Each row is a point. Each copy is the shape, with its points in the same order, stretched, turned, moved and blurred by noise. Say if it was mirrored as well.

Shape (6 x 3)
[[2,15,77],
[52,23,-31],
[-2,-28,3],
[-28,0,1],
[-31,-26,-1],
[55,39,-7]]
Copy 1 (6 x 3)
[[-46,20,56],
[51,55,-15],
[12,-20,25],
[-22,-6,-8],
[-14,-34,3],
[38,74,5]]
Copy 1 is: only turned
Copy 2 (6 x 3)
[[8,34,87],
[64,-40,17],
[-6,14,8],
[-33,-9,30],
[-38,9,7],
[71,-35,42]]
Copy 2 is: mirrored

Shape (9 x 4)
[[46,-23,4,-46],
[-26,8,51,48],
[7,-25,15,-21],
[-47,37,58,-15],
[6,-78,-1,-13],
[-10,26,50,19],
[16,-32,-17,-39],
[-43,27,32,33],
[25,-17,-31,-34]]
Copy 1 (9 x 4)
[[-1,-61,-21,-58],
[52,-14,47,37],
[-3,-54,1,-16],
[2,2,66,-15],
[-14,-83,-2,10],
[48,-2,40,3],
[-25,-54,-28,-32],
[19,14,35,32],
[-31,-38,-40,-39]]
Copy 1 is: only turned
Copy 2 (9 x 4)
[[-29,-18,31,73],
[30,47,7,-37],
[-28,-12,27,19],
[-40,78,8,-28],
[-3,-52,53,8],
[-1,61,0,-5],
[-36,-45,14,34],
[2,54,-20,-46],
[-43,-40,-4,41]]
Copy 2 is: mirrored

Shape (9 x 6)
[[40,4,20,0,-49,-19],
[27,-92,37,8,-11,11],
[1,-8,-52,-19,25,7],
[-3,-13,6,-27,-38,-17],
[-21,41,-18,27,-23,-6],
[-37,-14,-45,60,-8,-25],
[32,-38,-42,-27,9,58],
[18,19,-95,-13,34,8],
[-2,49,37,-20,10,-8]]
Copy 1 (9 x 6)
[[-5,14,-21,23,24,-38],
[-18,-83,-36,18,14,36],
[2,39,-5,-57,11,22],
[-34,9,-12,-4,-6,-7],
[24,68,0,1,-30,3],
[41,32,-35,-24,-61,26],
[-19,14,-30,-26,54,56],
[26,82,-18,-81,31,13],
[3,37,57,5,4,-11]]
Copy 1 is: mirrored
Copy 2 (9 x 6)
[[-20,-17,-13,-37,-46,-17],
[30,-74,40,15,-45,7],
[15,-8,-14,-4,54,18],
[-13,-5,-9,12,-21,-23],
[-46,42,8,-10,7,31],
[-55,-5,62,14,37,26],
[26,-49,-43,-1,27,45],
[-5,-9,-34,-34,93,25],
[21,69,-1,-26,-15,7]]
Copy 2 is: mirrored
Copy 3 (9 x 6)
[[-5,-47,4,16,-67,23],
[33,17,70,16,-50,45],
[11,21,-38,40,-3,6],
[-12,-1,13,10,-60,-10],
[-40,-38,-20,15,-2,9],
[-47,-27,18,66,35,14],
[21,55,-23,27,-27,56],
[10,11,-77,63,8,27],
[22,-32,-24,-35,-28,-24]]
Copy 3 is: mirrored
Copy 4 (9 x 6)
[[45,8,-30,7,-11,26],
[8,-69,-37,49,-35,18],
[-33,-8,-12,-9,43,-9],
[19,-4,-41,-7,-18,-5],
[-10,68,-11,-11,-6,18],
[-48,51,-28,31,-21,-6],
[-30,-51,-38,-15,30,33],
[-41,19,-29,-15,83,-4],
[44,18,35,-27,5,-8]]
Copy 4 is: only turned
